Every row gives one point. Any point is a mix of the corners, with weights that add up to 1. It lies inside the corners' shape when no weight is negative. Is each point inside? If not, which corners have a negative weight?
(in the rows, 128 means zero)

Corners:
(1): [ 89 148  75]
(2): [ 58  87 129]
(3): [179 178 151]
(4): [178  91 168]
Points:
[ 97 114 132] => inside
[ 62  80 104] => outside (3)
[204 129 192] => outside (1)
[140 137 144] => inside
[132 126 122] => inside

Corners:
(1): [207  97 130 116  90 160]
(2): [ 71 166  45 138 198 147]
(3): [150 165 192 118 106 160]
(4): [134 113 134 110  40 170]
(5): [ 91 209 113 233 166 137]
(6): [158 109 148  89  62 103]
(7): [164 203 134 118  51 145]
Points:
[218  89 162  62  17 162] => outside (2, 5)
[144 161 133 145 116 137] => outside (4)
[152 103 119 130 177 114] => outside (4, 7)
[111 166 132 140  96 147] => outside (1)
[107 173 129 153  99 143] => outside (1)
[138 124 136 131 119 141] => outside (7)
[156 165 130 144 112 138] => outside (4)
[128 146 117 123 111 151] => inside
[117 195  85 161 200 159] => outside (4, 6)

Corners:
(1): [ 94  80  63 196  95 171 139  97  75]
(2): [ 93 126 199 244 213  85  53 101 108]
(3): [148 129  72 172 137 156 154 139  56]
(4): [102 148 131 103 126 110 147 153 139]
(5): [161  77 191 189  68 146 117  73  77]
(6): [198 131 142  97 109 103 191  82 169]
(7): [ 35 169 164 152 150  80 178  64 110]
(8): [100 146 196 131 190 129 135 103 181]
(9): [108 173 158 159 113 155 116 125 210]
(10): [114 172 108  81 110 155  99 101 145]
Points:
[125 137 120 138 117 146 125 105 113] => inside
[122  88 114 207  85 130 158  90  62] => outside (8, 10)
[138 110 125 162 107 156 119 107 120] => outside (7)
[129 119 102 162  95 148 131  93  96] => outside (4, 8)
[160  94 112 177  71 165 105 110  96] => outside (7, 8)
[159  82 139 218 126  85 147  89  53] => outside (8, 9, 10)

Corners:
(1): [182 173 127 148  79 134 203 133 133 105  96  61]
(2): [ 92 151  72 104 129 117  74 144 162  91  81 225]
(3): [ 62  85  96 214 152 136 101 161  95  77 144 129]
(4): [146 108 179  81  55 141 163  42 119 139  94 104]
(5): [ 58 145 175  94 126 142 108 117 220 162  25 213]
(6): [ 97  81 152 103 135 127 142 182 131 134 101  74]
(7): [ 96 132 121 111 109 106 120  74 235 154  64 123]
(8): [ 62 108  84 137 227 110 126 151  42 128 125 207]
(9): [203  98 135 140  86 136 187 140 146 142 159 116]
(10): [160 144 114 122  93 185 108  98 155 151 111  88]
(11): [ 98 157 171  85  76 154 169 113 176 134 147  92]
(12): [ 90  74  26 170 140 163 181 199  12 116 151 145]
(13): [ 83 175 166 111  67  78 105 132 194 184  65 153]
Points:
[110 119  96 136 115 137 148 143 111 121 111 137] => inside
[ 53  77  96 134 176 120 122 171  49 112 157 190] => outside (1, 5, 7, 10)
[132 136 110 142 107 134 143 135 121 121 126 157] => outside (6, 7)
[116 111 124 124 116 129 147 145 119 129 115 110] => outside (5)
[ 94 140 163  99 104 120 129 124 184 136  93 134] => outside (10, 12)

Corners:
(1): [165  80 129  72 180 134  52 165 169  71 165 154 143 172]
(2): [113  62 189 171  48 193  17 180 206 167 186 155  93  68]
(3): [107 120 157 197 168 153  81  82 205 220 219 194 152 101]
(4): [134 213 104  75 111  89 161  85 143 120  95 167 121  51]
(5): [205 157 106 112  96 190  88 151 164  93 106 156  88 168]
(6): [ 86 167 132 174 134  59  47 148 185 136 108  83 115  52]
(7): [ 80 102 133 102 178 110 169 126 126 117 120 107 124 206]
(8): [229 127 192  72  79 190 103 116 187 145 165  64 134 171]
(9): [117 170 122 124 143  43 135 180  76 174  81 175 164  88]
(10): [164 165 178  92 100  42 152  90  66  99 114  93  87 178]
(11): [203 175  86  58 171 146  88 135 159 185 126  57  62 105]
(12): [221  79  91 130 110  61 121 102 176 202 114 150 131  86]
(13): [133  83 216 157 190 135 144  90  89 153  95 103 111 160]
(14): [123  68  77 109  83 198 106  68  68 175 135 102 220 154]
(15): [134  88  96 177  90 167 116 125 107 115 166  89 159  85]
Points:
[127 124 123 133 120 127  95 110 138 155 133 116 145 111] => inside
[128 146 137 139 127 102  78 134 167 142 124  97 120  95] => inside
[160 152 153 142  84 176  96  99 148 171 145  88  98  87] => outside (1, 7, 9, 12)
[149 130 111  91 119 125 118 125 143 140 149 125 138 114] => outside (5, 6, 13)
[135 155 149 142 102 151  89 121 134 153 143 100 123  96] => outside (1, 7, 12)
[150 122 158 103 140 114 125 125 128 151 116 143 114 158] => outside (6, 15)
[151 135 116 122 113 126 142  97 118 156 117 106 140 129] => outside (1, 2)

Corners:
(1): [100 120 188 158  94 104 137 178 207  97  85 108 163 161 161  98 246 116
 238 118]
(2): [172 129 107  84  73 121 153 186  89 164 176 199  79 104 115 140 134 122
 195 118]
(3): [140 140  27 116  85  48 124 100  53 120 106  50 150 146  62 222  81 188
 165 147]
(4): [179 102 108 141 170 111 213 201 116 123 131 216  73 123  81 116  96 169
 156 139]
(5): [140 180 155 101 158 127 119  86 177  54 120 179 134 116 115  85 193 125
 178 120]
(6): [166 143 212 111 115  56 108 158 221 140 109 185 138 157 145 103 139  74
 207 143]
(7): [164  73 137 156 134  96 131  81  45 121 156 119 170 135  85 200  95 159
 201 107]
(8): [ 82 143 163 136 136 129 155 127 137 108 105 133 170 217 203  13 154 129
 201 103]
(9): [115  45 131 142 129 119 141 126  75 186  59  39 151  93  95 135 104 157
 129 112]
(10): [127  50  78 133 133  87 110 111  74 120 144  73 100  99  85 163 114 148
 211 192]
(11): [147 117 105 110 135 151 108 228  99  92  86 249 113 108 157 106 118 140
 149 151]
(12): [186 122  49 173 117 151 124 146 106 209 125 220 135 111 128 154  92 168
 141 165]
(13): [172 150 191  78 154 113 162 123 184  88 168 105 201 183 147 101 189 142
 171 171]
(14): [185 141  98 173 156 135 151 201  26 208  92 232  69 111 103 112 150 117
 136 173]
(15): [147  39  66 110  62  60 158  59  47 137 105  87 159 107  77 171 145 123
 145 151]
(16): [102 175 239 152 119 147  88 130 234  68 176 170 135 215 112 113 209 125
  98 130]
(17): [122 143  83 140 172 107 151 178 100 137 161 198  80  98 185 150 135 119
 108  97]
(18): [ 85 185 166 127 120 109 174 161 186 120 164 173 183 163  76 107 164  52
 160 181]
(19): [160  90  47  85 185 152 136 157  91 211 114 216 100 178 123 203 131 127
 156  99]
(20): [176 169  97 154 116 167 166 140 116 115  84 186  78 124 190 185 110 121
 148 173]
(21): [ 98 146 204  95 132  89 185 131 143 110 117 191 140 146 120 139 154 172
 174 180]
Points:
[128 122 134 129 125 112 143 144 116 135 122 144 141 150 144 130 141 132
 165 138] => outside (4, 5)
[138 115 123 133 128 112 137 134 113 127 114 146 134 136 117 139 140 137
 158 143] => outside (2)
[131 113 132 120 128 103 135 134 121 139 129 131 152 136 114 127 147 132
 163 139] => outside (4, 20)
[130  85 152 110 132  96 174 165 111 136 118 141 136 135 146 130 126 117
 196 135] => outside (3, 5, 12, 14, 16)
[136 136 115 134 142 117 146 161 112 134 112 184 110 127 129 126 126 137
 179 131] => outside (13, 15, 16)
[143 112 122 121 110 109 136 117 110 133 110 136 145 140 110 147 143 132
 171 151] => outside (4, 17)
[141 135 146 120 131 108 133 137 146 116 119 166 134 140 129 116 151 124
 173 139] => inside

Corners:
(1): [152  69  91  92  63 141 108 127 118  50  74  78 171 165  96 179 102  90
  64  75]
(2): [142  83 143 166 100 188 112 158  30 160 139 159 164 157 173  35 124  76
 184 130]
(3): [109 107 100 176 182 135 168 172 181  83 100  91 174 147 123  56 134  61
  57 103]
(4): [114  74  62 137  99 159  91 140 109 163  92 169 125 139 163 161 101 194
 136  83]
(5): [161 112 139 137  76  70 144  86 126 135 115 184 134 157 159 119 122 178
 138  95]
(6): [143 113  82 144 130 122 153 122 133 134  88 172  81  81  95 162 125 115
 110  91]
(7): [183 116 148  74  78  52 172 140 113  70  97 115 140 152 130 184 123 132
 142 164]
(8): [146 106 124 122  76 136  75 128 184 172 176  91  94 126 105 177 217 150
 103 163]
(9): [202 167 139  38 120  81 109 164 100 137 126 141 105  90  75 143 152 183
 140 147]
(10): [198 132  73  95 151 103 100 167  99  79 167  94  86 127  77 173 174 183
 120 130]
(11): [124 127 132 168 173 125  75  96 179  71 160  90 158  52 106 137 143 166
 144 113]
(12): [121 112 120  82 186 108 178 168  65 132 147 129 105 131  68  93  82  84
 196 144]
(13): [ 86 168 158 177 121 129 117 126 126 174 162  88  93  78 146 145  77  76
 170 160]
(14): [121  39 117 161  69 165 107 161 104 188 110 111 190  98 137  62 142 146
  97  85]
(15): [ 86  67 148 160 169  98 212 177  84  82 111 100  85 107 124 200 184  48
  64 108]
(16): [ 85 143  61 142 135 101  96 117 152 134 188 138 137  85 172 119  68 114
 176 106]
(17): [133 176  81 116 130 179 116 176 159  91 147 124  87  67  98 192 192 135
 151  74]
(18): [145 150  58  48 168 117 145 154  75  92 151  82 172 160 114 137 122 157
  80 169]
(19): [ 88  57  75 160   7 106  94  75  78 135  65 150 193 183 181 123 191 209
 163  64]
(20): [107 125 135  56 129 159  72  95 126 123 162  82  96 134 101  46  89 117
 179 178]
(21): [212 158  61 147 149 165 151 170 173 194 107 105 184 139 202 125 215 104
 103  47]
Points:
[131  86  86 134  82 142 126 125 114 146 105 146 172 156 159  92 126 131
 134  89] => outside (9, 10, 11, 13, 15)
[139 115 101 140 127 130 125 136 137 125 120 115 149 121 134 123 149 129
 119 101] => inside
[143 118 110 120 127 125 130 145 122 124 129 121 126 118 122 136 133 126
 124 116] => outside (19)
[138 107 111 125 114 134 128 144 116 117 117 115 128 123 118 142 155 127
 119 108] => outside (16)
[132 120 124 117 131 121 121 140 120 111 146 109 127 109 108 122 123 119
 131 138] => outside (4, 19, 21)

Corners:
(1): [113 110  62  67 222 156  81 186  84 185 115 168  99 194 136 185 169  31
 206  41]
(2): [213 123 113 149 142  96 114 130 152 138  67  58 156 189 156 149 153  46
 152 152]
(3): [111  52 110 146 115 154 161  69 161 191 141 146 186 203  66 203  99  87
 133 108]
(4): [ 67  49  73 153 112 130 121  70 122 106 109  73 206 188 161  91  91  50
 135 100]
(5): [164 139 129  66 135  43 145 104 174  90  74  83 161  70 131 148  36  93
 203 128]
(6): [224  54  97  47  91  96 132 117  89 136 166 190  95 169 157 105 136 153
  89 114]
(7): [190  91 104  76 112  74 141 153 137 101 221 111 116  60  82 188 120  76
 216  98]
(8): [102 135  16  64  97 190 200 153  52  91  83  57 200 126 101 126 173 117
  52 199]
(9): [118  83  59 161 201  57 163 139 161 157 120  38 127 151  93 170  51 116
 203  80]
(10): [119 139  75 135 186 136 115 119  72 173 178 139 138 139  97 105 129 105
  71 151]
(11): [129  63 132 163 156 130  82 129 135  80 106  81 102  74 142 153 129 127
  75 145]
(12): [181 123  37 111 119 164 132  87 156 104 126 149 136 186  66 123 141  72
  60 116]
(13): [203  57 141 105 178 153  93 105 135  89 133 107 125  78  86 147  84 162
 160 149]
(14): [211  62  79  52  97  86 117 122 205 140 118 178  89  86 109 124  88 115
 207 213]
(15): [221 147 129  84 165 136 119 182 186 114 155 209  80 133 163 110 182 160
 117 102]
(16): [131  94 146  74  52 208 155 113  75 181 137 161  55 141 106 122 174 146
 107 112]
(17): [128 144 167 149  63 125 105 226 187  86  59  38 122  58  41  69 161 116
  50 137]
(18): [148  73  84 105  97  80  84  57 115 162 199  29 168 191 138 195  54 160
 130 170]
(19): [136 147 150 156 125  92 143 127 182  69 197 161  91 203  55 120  44 218
  87 228]
(20): [190 144 105 172  50  95 127 197  76 165 134 136 166 174 147 118  26  97
 112 153]
(21): [141  85 135  57 151 184 181 188 132 158  85 135 107 129 153 107  96  87
 113 142]
Points:
[182 110  98  63 109 117 157 130 129 118 173 150 103 119 124 108  92 157
 136 143] => outside (1, 2, 3, 11, 17)
[148 104 104 111 129 122 125 121 123 138 147 114 127 143 108 139 105 124
 124 141] => inside
[157 113 112  98 129  95 130 120 145 119 121 103 138 129 119 145  84 111
 151 139] => inside
[161  88 103 104 126 114 127 130 131 120 150 112 132 123 109 145 110 103
 151 122] => inside
[139 110 103 110 121 120 132 140 136 132 121 115 129 146 115 133 118 100
 126 125] => outside (13)
[140 102 100 118 128 133 126 125 121 128 115 107 123 153 110 123 102 120
 112 146] => outside (3, 7, 15)
[167  96 112 107 139 119 124 121 139 116 124 110 135 122 108 140  93 119
 143 136] => inside
[147  81 130  99 125 121 135 143 149 116 120  99 119 120 120 144 113 119
 148 136] => outside (10, 12, 20)
[132 101 133 104 139 144 145 142 139 122 117 118 104 117  97 128 142 125
 125 114] => outside (12, 14, 18, 20)

Corners:
(1): [141 191  20 122 101  72 128 173 245 141 183  64 123  90 167 120 139  64
 125 122]
(2): [ 68 122 151 100  63  58  95  63 111 191 106 110 110 158  83  96  71 140
  34 153]
(3): [198 152 135  77 101 114  78  53  88 101 144 105  66 202 132 163  99 192
 126 162]
(4): [147 208  34 176  90  35 120 118 194 178 187 170 129  65 192 107 165 119
 152  92]
(5): [159 180 133  73 133 142 211  91 143  80  72 193 133 106 143 149 152  90
 159 138]
(6): [ 99 149 131 137 105 115  72 118  62 123 115  98 106 197  45 178 146 158
 130 139]
(7): [158 161  52 162 100 119 177 158 196 137 232 164  88  77 127 102 131  96
 127  57]
(8): [165 138 167 165 138 150  94 135 122 156 137 147 125 137 108 230 148 177
  78 181]
(9): [ 81 114 176  74  10 120 111  79 110 153 172  73 125 115 113 174 105 167
 111 126]
(10): [179 144 174 159 100 193 229 103 153  98  76 201 172 123 209 134 152  82
 237 101]
(11): [143  98  93 176 135 167 195  60 100 105 104 155 143  71 122 134 122 121
 210 195]
(12): [182  58 156 118 127  72  48 167  65 143 158 125 167 106  75 173 113 166
  75 192]
(13): [135  49 114  97 183 129  71 174  40 211 158  92 133  98  90 126 195 201
 115 169]
(14): [210 178 102 178 105  79 212 168 243 135 149 128 185 118 140 112 153 154
 191 110]
(15): [220 145 176 109 116 114  81 159  14 115 104  95  98 166  48 162 104 171
 110 216]
(16): [176 173 183 196 146 144 205  89 104  88 145 131 156  66 177 113 172  76
 181 114]
(17): [130 131 120 147 182 213 188 121  68  93  81 130 172 135 200 135  60 121
 157 108]
(18): [105  85  92  85 166 123 138  91  56 210  96  44 117 210 111 192 139 131
  86 135]
(19): [101 173 108  31 146 100  99  13 158 238 145  78  90 158  68 160   9 109
 115  52]
(20): [174 103 130 148  97 158  66 100  88 116  72 106 141 105 111 175 133 211
  87 168]
(21): [129 176  37 131  69 126 139  61 168 212 209 134 153 188 137 110 126 116
  98  87]
Points:
[162 148 118 146  94 106 124 121 145 135 153 141 131 107 126 145 150 145
 131 152] => outside (17, 18, 19)
[136 148 102 119 108 119 133 103 117 146 142 111 116 122 133 129 127 122
 133 125] => outside (8, 12, 14)
[138 133 120 120 115 121 132 112 119 147 134 107 128 139 114 146 123 133
 118 135] => outside (4)
[128 143  86 119 114 100 110 114 130 174 157  94 111 146 110 146 117 144
 110 138] => outside (5, 10, 12, 16, 20)
[138 130 117 127 105 118 108 100 109 160 149 113 118 129 108 147 130 141
 116 135] => outside (5, 14, 17)
[148 148 115 131 108 124 149  96 139 143 130 129 126 126 130 141 132 126
 148 130] => outside (12, 17)
[150 131 109 111 123 124 133 114 111 160 146 123 127 151 117 156 125 147
 137 128] => outside (1, 2, 16, 20)
[167 130 112 129 120 135 137 134 121 129 135 119 134 148 123 157 134 158
 140 142] => outside (2, 4, 16, 19)
[142 145  80 106 129  97 125 115 141 175 156 111 123 139 124 131 109 126
 104 133] => outside (6, 9, 10, 16, 20)
